Each wall is flat, endless, passes through zero and stands at right angles to its row. A trip goes straight from one point to another. Which walls does it cross, in order?
(in the rows, 128 means zero)

Walls:
(1): [142 116]
(2): [144 121]
(3): [133 121]
Trips:
[179 167] to [137 101] -> 3
[107 133] to [168 153] -> 2, 1, 3
[130 141] to [104  95] -> 3, 1
[195 168] to [103 126] -> 3, 1, 2
[ 90 119] to [165 123] -> 3, 1, 2

Walls:
(1): [121 130 159 121 157 167 101 155 128 127  93]
(2): [104 191 113 131 125 132 129 107 114 160 101]
(3): [122 210  77 133 116 160 167 186 160  94 122]
(4): [114 150 129 131 123  93 159 143 160 137 160]
Trips:
[129 133 110 154 118 142 149 120 150 168 121] to [ 81 123 217 136 108 138 115 163 100 162 154] -> 1, 3, 2
[153 143 196 113 161 196 182 147  92 138 107] to [144 124 191 119 144 104 135 120 169 132 125] -> 2, 3, 4
[132 130  90  93 116 156 164 127 177  92 127] to [147 158 177  99 152 139 144 121 124 138  92] -> 1, 2, 4, 3
[139 194  28 158  98 127 104 123 192 143 132] to [168 114 109 131  76 139 140 134 128 109 131] -> 2, 4
[136 137 132 156 144  80 143 122 132 158 133] to [102 119 113  99 105  56 123 125 192 147 153] -> 2
[139 132  96 114 149  62 133 147 136 195  90] to [112 127  88  71 122 133 118  65 162 187  85] -> 4

Walls:
(1): [126 119 105 126 138 109 108 160 117 123  92 120 138 125  73  83 172 109
  88 157 169 128 103 140 132 159 153 116 139 123  92 115]
(2): [156 114 186 158 122 160  77 142 167 128  95 123 159 174 156 158 109 149
  86 151 107 156 173 103 140 150 171  94 104 176 136 133]
(3): [139 135  99  35 123 147 175 113 102 147 141 125 117  93  58  97 186  73
 127 106 113  73 140 116  82 144 152 133 113 131 119 154]
Trips:
[146 146 131 141 126 202 151 104 115 200 189  83 146  84 136 114  98 125
 123 124 164 177 168 188 124 160 115 149 151 170 220 167] to [161 149 124 174 111  99 136 131 128 128 130  95  86  78 100 109 145  82
 116 167 162 129 118 105 131  75 200 162 124 178  80  58] -> 2, 1
[167 102 154 166 155 101 127  96 132 104 162 135 199 100  97 115 147 135
 117 155 106  90 133 161 178  78  92 144 164 114 136 113] to [105 102 109 135 108  82 152  81  66  97 180  96 152 161 118  94 153  91
 130 170 101 190 164 123 138 114 129 137 118 131 131 148] -> 3
[153 114 145 130 151 114 114 146  77 116 126 136 132 112  88 107  99 166
 124 130 129 141  93 138 104 148 100 116 127 117 116 187] to [115 155 123 105 126 114  88 135 108 107  81  98 145 142 126 155  74 157
 119 169 100 102 138 126 120 172 123 179 183 172 170 121] -> 3, 2, 1
[161 205 181 119 141 135 209  85 157  98 122 152 144  91 113 140 129 120
  92 113 136 104  94 106 152 109 119 134 133 133 111 211] to [136 143 139  77 138 137 171  77 165  76 108 148 136 150 119  84 113 111
 174  97 143 114 134  84 167 114 130 125 142 135  86 142] -> none
[156 175  84  88 158 125 119  87  82 144 145 105 124 108  41 145 155 138
  92 128 132 103  67 115 209  95 167 120  97  74 162  99] to [104 149 102 145  82 126 100 135 121 184 164  92 161 142 106 169 108 102
 122 155 135 148 107 139  81 181 126 129 141 102 113 119] -> 3
[115 136  84 125 167 147 116 138 179 123 137 151 132 163  89 145 118 117
 136 175 142 138 113 175  90 103 137 145 123 124 130 111] to [ 86 185  85 125 136 161 105 103  93 127 117 156 146 101 153 154 150 119
 152 139 195 122 105 176 136 130 138 116  93  64 156 150] -> 3
[163 115  84 111  87 123 145 101 137  84 112 131 119 144 117 178 120 167
 137 122 185 168 143 141  59 123  80  80 139 138 120 123] to [105 137  79 191 101 149  70 119  72 185  50 143 126 116  71  81 100 135
 160 119 139 113 144 116 170  96  88 143 113 102 113 156] -> 1
